Each row of a before or after table is a point. One or more steps were done to the points. Then noise was added and the rows were shuffled. The steps act on columns, c1 being the first. What was done? A step turns or swaps two columns, mirrors them in a line or flattens them onto one, adds a multiple of one to another, or multiplies or shifts one. Angles are multiples of 10 degrees, from the lower column toward the higher: turns from -170 to 170, lines from 10 to 170 but not 90. Use the fewest steps. Two steps may share a column if one is a turn and the other turns, adds or multiplies; they go together, in the order done. Otherwise the lowest column goes first.
(in the rows, 128 means zero)

Before (11 x 2)
[[157  73]
 [ 93 122]
 [138 146]
 [ 89 177]
 [167 165]
 [ 76 167]
 [157 173]
 [189 106]
 [ 94  40]
 [146 180]
 [123 129]]
After (11 x 2)
[[143 139]
 [176  90]
 [104 191]
 [167  75]
 [172 158]
 [ 41  91]
 [130 122]
 [ 70 158]
 [181 148]
 [122  93]
 [166 164]]
Steps: swap c1 and c2

Before (9 x 4)
[[153 157 181 115]
 [112 117  99 132]
 [150 137  89 166]
 [145 121  83 110]
 [138 142 162 112]
 [153 121 249 123]
 [119 151 127 148]
 [144 141 144 145]
 [118 146 105 135]]
After (9 x 4)
[[138 114 162 121]
 [113 141  99 128]
 [155 135 250 124]
 [144 134  83 122]
 [117 105 124 136]
 [117 110 105 129]
 [153 100 182 122]
 [148 120  89 145]
 [146 114 144 133]]
Steps: multiply c2 by -1; multiply c4 by 0.4

Before (11 x 9)
[[105   9 110 129 104 195 142  75 110]
 [120 165 103  58 111 206 169 135 182]
 [111 174 145 100 128 159 100 103  89]
 [ 77 168 158 185 146 152 158 160 172]
 [ 53 142  64 112 116 170 115 155 176]
 [145  89 183  99 150  92 134 144 106]
 [176 174  43 130  31  60 122  88 146]
 [168 163 147 207  71 170 134 115 151]
 [121 132 150 152  55  72 108 191 106]
 [ 91 129  80 152 130 120  54 197 119]
 [141 193 173 138  82 143  66  87 156]]
After (11 x 9)
[[ 79 168 160 182  98 151 160 112 174]
 [118 162 103  55 138 207 171 109 182]
 [121 131 150 155 159  72 108  37 104]
 [110 174 145 103 141 160  99 149  88]
 [145  88 180  98 102  93 133 126 105]
 [176 175  44 133 233  57 122 115 143]
 [141 194 175 136 189 144  69 141 155]
 [ 55 139  65 111 122 171 115  97 176]
 [168 164 148 209 186 167 130 113 154]
 [ 89 129  81 151  93 118  56  69 117]
 [105   7 108 127 174 196 143 160 109]]
Steps: turn c5 and c8 by 150 degrees
